Rows are points. Each copy is the shape, with its points in the same order, turned, moved and blurred by noise. Say if it was mirrored as well.

Shape:
[[  2  54]
 [-50  18]
 [ 53   3]
 [ 29 -11]
 [ 25  35]
 [ 24  21]
 [ 54 -65]]
Copy 1, 7 rows:
[[-48  28]
 [-28 -36]
 [ 16  68]
 [ 24  23]
 [-35  35]
 [-14  39]
 [ 71  46]]
Copy 1 is: only turned
Copy 2 (7 x 2):
[[-25  53]
 [-54  -1]
 [ 45  32]
 [ 30  10]
 [  5  46]
 [ 10  35]
 [ 75 -29]]
Copy 2 is: only turned
Copy 3:
[[-12  60]
 [-42  -4]
 [ 60  42]
 [ 46  13]
 [ 17  54]
 [ 21  41]
 [ 94 -17]]
Copy 3 is: only turned
Copy 4, 7 rows:
[[-37 -21]
 [ 15 -41]
 [-29  50]
 [ -6  38]
 [-42   4]
 [-25  13]
 [ 25  90]]
Copy 4 is: only turned

Shape:
[[-32  54  22]
 [-44 -11 -41]
 [ 44 -44  -9]
 [ 54 -69   3]
 [ 14  36  39]
 [ 28 -27   8]
 [ 25  27 -10]
 [ 27 -62 -37]]
Copy 1, 8 rows:
[[ 10  39 -57]
 [-21  65  24]
 [-46 -31  48]
 [-63 -47  55]
 [-10 -17 -48]
 [-44 -24  18]
 [ 15 -15  -2]
 [-50 -11  73]]
Copy 1 is: mirrored
Copy 2:
[[-12 -35 -72]
 [-72   4 -14]
 [ -3 -24  57]
 [ -3 -41  82]
 [ 18 -49 -34]
 [ -3 -39  33]
 [ 15  -1 -14]
 [-36  -7  66]]
Copy 2 is: mirrored
Copy 3:
[[-10  32  33]
 [-13 -58  41]
 [-30 -53 -42]
 [-30 -68 -72]
 [-24  35 -16]
 [-35 -34 -37]
 [-64  -3  -1]
 [-27 -88 -26]]
Copy 3 is: only turned

Shape, 10 rows:
[[ 65  14   3 -54  -5  -1]
 [ 45   6  58   5 -14  64]
 [-24   9  34  20 -19 -29]
 [ 66  56 -17 -30  14  52]
 [-38  14 -39 -49 -25  -6]
 [-13 -40  17  31 -14 -30]
 [-19 -66  79  29 -45   4]
 [ 29 -40  89  48 -24  34]
 [-31  41   9 -45 -13 -18]
 [ -4   6 -15 -15 -79 -31]]
Copy 1, 10 rows:
[[  43   62   19  -22   24   27]
 [  44   51   -1  -38   18  -76]
 [  54  -23    3   16  -18  -12]
 [  22   89    1  -72  -22   12]
 [  15  -25   -7  -43    9   62]
 [  20  -27  -13   43    6  -11]
 [  43  -42   -3   39   48  -79]
 [  47   16   -9   24   25 -108]
 [  50  -22   25  -45  -19   29]
 [  71  -16  -38   -1   30   48]]
Copy 1 is: mirrored
Copy 2:
[[-40 -58 -13  -4 -66  37]
 [-59 -27 -67 -56 -24 -23]
 [-49  11  13 -16  36  17]
 [  2 -35 -28 -58 -87   8]
 [ 23 -43   1 -20  17  78]
 [-35  13  -8  29  32  11]
 [-84  -6 -56   8  73  -8]
 [-94   7 -65 -12  22 -43]
 [-18 -43  26 -42  11  55]
 [-34   3 -17  -6   9  96]]
Copy 2 is: mirrored
